Rows are points. To make a cloud, some directions were put in groups of two or more. Within a group, all points are equally far from the middle, so they leave a hole (a ring in 2 directions, a hollow ball in 3). The other directions are filled evenly. Then the cloud was stretched, turned, moved and blurred a little. How many holes are there, and how many directions does each take, smallest first?
(in the rows, 128 means zero)

Cloud (21 x 3):
[[172 164  78]
 [176 121  98]
 [ 98 130 147]
 [117 102  98]
 [105 150 156]
 [142 204  97]
 [176 117 103]
 [156 194 107]
 [155 133  58]
 [164 165 189]
 [ 97 124  62]
 [184 161 126]
 [171 168  84]
 [176 126  98]
 [104 117  68]
 [103 138 155]
 [137  98 100]
 [177 168 109]
 [126 147 193]
 [122 117  56]
 [136 161 187]]
Holes: 1 (2)

Cloud:
[[ 76 133 122]
 [140 115 129]
 [164  88  89]
 [113 139 188]
 [150  61 144]
 [ 62 141 143]
 [163 102 158]
 [151  61 172]
 [ 86 101 172]
 [145 169  52]
 [173 137  59]
 [129 112 179]
 [155 152  96]
 [172 112 123]
 [124  66 143]
 [200  59 140]
 [154 127 126]
 [172 122 152]
 [ 68 133 195]
 [161 145 102]
 [113 131  85]
 [ 99  81 126]]
Holes: 0

Cloud:
[[125  57 148]
 [118  60  91]
 [ 81  89  64]
 [117 173 147]
 [ 69 135  81]
 [ 89 114 145]
 [ 98  73  88]
 [141 156 158]
 [128 168 173]
 [103 168 165]
 [130 151  81]
 [160  73 138]
 [ 92  75  64]
 [155  93 115]
 [146  58 126]
 [138 136  84]
 [127  57 161]
 [ 91 116 155]
 [ 84 129 135]
 [115 173 100]]
Holes: 1 (2)

Cloud:
[[141 103 112  64]
 [185 109 158 142]
 [151 129 158  79]
 [134 171  55  91]
 [ 87  90  94 152]
 [183 150  87 152]
 [109 136 181 128]
 [110 134 182 162]
 [131 172  91 184]
 [158  94 161 155]
 [192 124 162 135]
 [149 126 181 113]
 [158 176 100 174]
 [167 139  56 123]
 [155 130 160  82]
 [119 217 143 158]
 [138 216 138 157]
 [177 102 160 147]
 [180 110 166 141]
 [109 138 184 149]
 [173 140  65 135]
 [185  92  92 125]
 [103 137 179 122]
 [137 219 123 113]
 [ 85 148  58 150]
 [101  73  94 126]
 [139 127 175  99]
 [157  77 133 150]
 [ 85 141  68 164]
 [103  72  94 120]
 [106 138 179 166]
 [175 105  66  99]]
Holes: 2 (2, 2)

Cloud:
[[ 84 108 157 190]
 [ 99 189 107  78]
 [128 117 133  77]
 [127 122  32 114]
 [123 202  66 134]
 [122  86 130 136]
 [177  54 115 113]
 [136 101 104  89]
 [140 187  77 167]
 [172 115  73 104]
 [128 151 125  65]
 [177 102 100  52]
 [145 189  90  94]
 [205 152 137 158]
 [ 78 135 139 136]
 [123  83 167 165]
 [136  92 127  81]
 [151 135 146 142]
 [167 103 190 143]
 [ 83 110 129  84]
 [130  88  82 110]
 [151 160 165 116]
 [111 138 145 133]
 [138 155  65 120]
 [152 140 160  67]
 [197 151 120 189]
 [191 124  43 141]
 [158 112  74  92]
 [142  85 163 140]
 [181 115 129 138]]
Holes: 0

Cloud (27 x 4):
[[ 93 193  76 143]
 [ 49 120 161  74]
 [174  80 150  82]
 [ 78 195 131 135]
 [103 121 156 124]
 [190 167 144 150]
 [ 63 128 156 101]
 [163 100 180 164]
 [138 157 111 166]
 [108  96 163  98]
 [120 132 103 127]
 [113 116 105 169]
 [ 90 196 104 144]
 [182  94 118 170]
 [149  52 190  81]
 [131 178 129 140]
 [139 104 186  63]
 [163  99 167 138]
 [139 129 184 174]
 [ 98 149 115  72]
 [ 85 108 118 135]
 [149 134 132 175]
 [126  71 128 116]
 [ 91 105 179  51]
 [119 202 138 155]
 [195 143 131 111]
 [186 109 143 168]]
Holes: 0

Cloud (53 x 6):
[[ 61 134 175 104 146 122]
 [ 99 152 166 134  74 106]
 [ 78  98  84 152 121 137]
 [160 104  95 199 105  94]
 [ 78 130  96 177 101 134]
 [107 175  85 116  88 120]
 [ 70 145 111 183 125 118]
 [132 113 120 122  72 153]
 [ 76 130 160  92 127 118]
 [130 121 138 158 117  93]
 [ 66 114 155 187 181 158]
 [126  94 116 165 154 149]
 [110 107 118 172  97 146]
 [ 64 136 106  93  88 172]
 [ 94  92 165 141 136  92]
 [144 128 147 132 141 168]
 [ 92 135 152 112  52 104]
 [107 113 112 171 167 159]
 [106 116 110 126 117  83]
 [ 45 140 122  77  59 139]
 [100 163  65 148  81 130]
 [108 130 105 120 131  93]
 [118  80 113 220 101  98]
 [158 101  67 201 112 113]
 [ 54 129 204 108 137 121]
 [157 109 122 191 152 103]
 [161 101  84 215 188 123]
 [ 55 134 150 155 191 129]
 [107 120  67 189 151 125]
 [ 88  86  85 135 107 151]
 [100  85  82 219 105 109]
 [180 138  79 148  68 133]
 [ 97  97 129 178 118 146]
 [ 98 104  50 210  94 100]
 [109 146  21 110  48 122]
 [152 121  43 189 115 132]
 [148 123 131 194 132 130]
 [158 122 100 203 104 119]
 [100 157  74 144 121 134]
 [150 123 118 105  87 145]
 [ 45 129 190  94 113 123]
 [ 63 147 100  81  72 154]
 [ 55 105  95 179 121  98]
 [ 64 137 114 192 125 103]
 [114  97  80 163  88 139]
 [ 52 151 137  81 122 173]
 [110  60 132 178 123 101]
 [ 88 130 183 179 151  84]
 [150 129 143 135 167 122]
 [ 41 139 152  49  94 154]
 [ 67 134 160  65  72 128]
 [120 123  94 178 153 154]
 [124 128 162 142  95 127]]
Holes: 1 (2)

Cloud:
[[119 152  63  98  77 142]
 [162  89 100 166 168 144]
 [ 83 116  89 112  65 132]
 [185 128 120 156  90 110]
 [157 165 126 126  81 179]
 [129  52 101 108 147 140]
 [114 188 153 106 136 121]
 [ 61  89 113 130 103 100]
 [139 173 146 159 125 172]
 [164 120 210 179 188 102]
 [ 59 124 145  98  99 123]
 [ 73 113 127  97 175 100]
 [169  89 107  73 137 151]
 [104 139 161 128 107 172]
 [134 127 132 166 179  72]
 [ 64 163 156 158 145  96]
 [106 130 124 125 133 185]
 [171  86  92 111 158 171]
 [123  79 135 143 207  76]
 [143 129 130 145  72  86]
 [108 144 225 160 179 126]
 [127 101  43  94  85 132]
 [ 76 127 211 156 208  81]
 [ 69 164 163 172 140 113]
 [166 134 203 144 142 111]
 [107  82 145 120 150 160]
 [128 166 174 142 153 172]
 [102 109 215 158 147 119]
 [165  87  49 111 114 158]
 [162 118  94  98 176 124]
 [166  60 142 167 168 122]
 [164  63 153 129 141 100]
 [131  74 119  84 160 148]
 [ 97 143 129 106 109 181]
 [109 174 195 158 104 113]
 [163 120 124 138 152 188]
 [180  84 129 166 110 112]
 [147 117 192 177 220  97]
 [153 120  97 102 178 157]
 [157 126  65  88 111 186]
 [120  57 142 148 182  62]
 [126  82 120 191 161 104]
 [172 122 135  84 124 168]
 [170  81 134 118 175 159]
 [ 58 130 188 169 139  60]
 [191 100 128 115  97 140]
 [188  88 146 180 164 121]
 [135 132  71 115  57 165]
 [188 113  75  84  82 161]
 [111 106 114  61  98 113]
 [169 138 114 138  74 173]
 [130 117 176 114 188 156]
 [192 116 164 138 131 148]
 [131 160 103 144  63 124]]
Holes: 1 (6)
